Rows are points. Each copy is the shape, with its points in the same order, turned, moved and blurred by noise. Is it also mirrored, or only turned?

Shape (5 x 2):
[[ 34   4]
 [ 31  48]
 [  3  -1]
 [ -8  62]
 [-83 -31]]
Copy 1 (5 x 2):
[[ 42 -46]
 [ 13 -82]
 [ 14 -24]
 [-25 -77]
 [-48  39]]
Copy 1 is: mirrored
Copy 2 (5 x 2):
[[-24   3]
 [-21  31]
 [  1  -4]
 [ 36  50]
 [ 75 -71]]
Copy 2 is: mirrored
Copy 3 (5 x 2):
[[ 12  16]
 [-38  39]
 [ -4 -13]
 [-59  14]
 [-29 -91]]
Copy 3 is: only turned
Copy 4 (5 x 2):
[[-23  28]
 [ 18  44]
 [-14  -9]
 [ 50  22]
 [ 15 -95]]
Copy 4 is: mirrored

Shape (6 x 3):
[[ 27  41  30]
 [-19  77  13]
 [-10 -56 -14]
 [ -6 -47  43]
 [-46  28 -28]
 [-44 -25 -42]]
Copy 1 (6 x 3):
[[ -8  59  33]
 [-14  95 -20]
 [ 20 -34 -13]
 [-32 -27  19]
 [ 15  42 -62]
 [ 32 -19 -55]]
Copy 1 is: only turned
Copy 2 (6 x 3):
[[ -9 -20  62]
 [-57 -48  48]
 [ 31  -7 -38]
 [ 59 -41   0]
 [-54 -36 -18]
 [-19 -18 -57]]
Copy 2 is: only turned

Shape (9 x 6):
[[ 32 -14  18 -17  27  22]
 [ 13  14 -22  21  35 -28]
 [-52 -29 -95  -7 -27   3]
 [ 54  21  14 -44  -2  12]
 [-39 -13   0  32  15 -28]
 [ 38 -38   0   6  38 -38]
 [ 27  32  -8 -49  15   0]
 [ 13 -31  -5  20  -8 -38]
 [-35  29 -64  36 -18  27]]
Copy 1 (9 x 6):
[[ 14 -35  -1 -60 -10   5]
 [ -7  -5 -11 -18  51  -9]
 [  0 -40 -84  50  19  63]
 [ 33 -47 -10 -38 -23 -40]
 [-13  33 -25  -9  23  33]
 [ 39  -4 -11 -56  51  13]
 [  9 -42 -37 -33  -5 -43]
 [ 41  11 -11 -11  30  26]
 [-41 -35 -20  59  11  25]]
Copy 1 is: mirrored
Copy 2 (9 x 6):
[[-27 -15 -23 -15  -5  43]
 [ 47 -15 -45  18  11   9]
 [ 71  73 -16 -49  54 -17]
 [-14 -20  34  -1  -9  36]
 [ 18  22 -63   3   8 -27]
 [ 35 -26 -51 -16 -26  25]
 [ -2 -29  32 -10  16  17]
 [ 35  23 -34  -9 -28   7]
 [ 32  72 -21  25  66  -3]]
Copy 2 is: only turned
Copy 3 (9 x 6):
[[ 12  14  25 -44   3  21]
 [-22 -49   2 -19  12   2]
 [-84  17 -87  -4   2  12]
 [ 45   8   3 -28 -37   9]
 [-50 -14  10  14  42   0]
 [-33 -30  42 -26 -12  43]
 [ 16  -3  -4 -36 -35 -19]
 [-34 -22  11  18   1  43]
 [-26 -13 -81  -6  51  -4]]
Copy 3 is: only turned
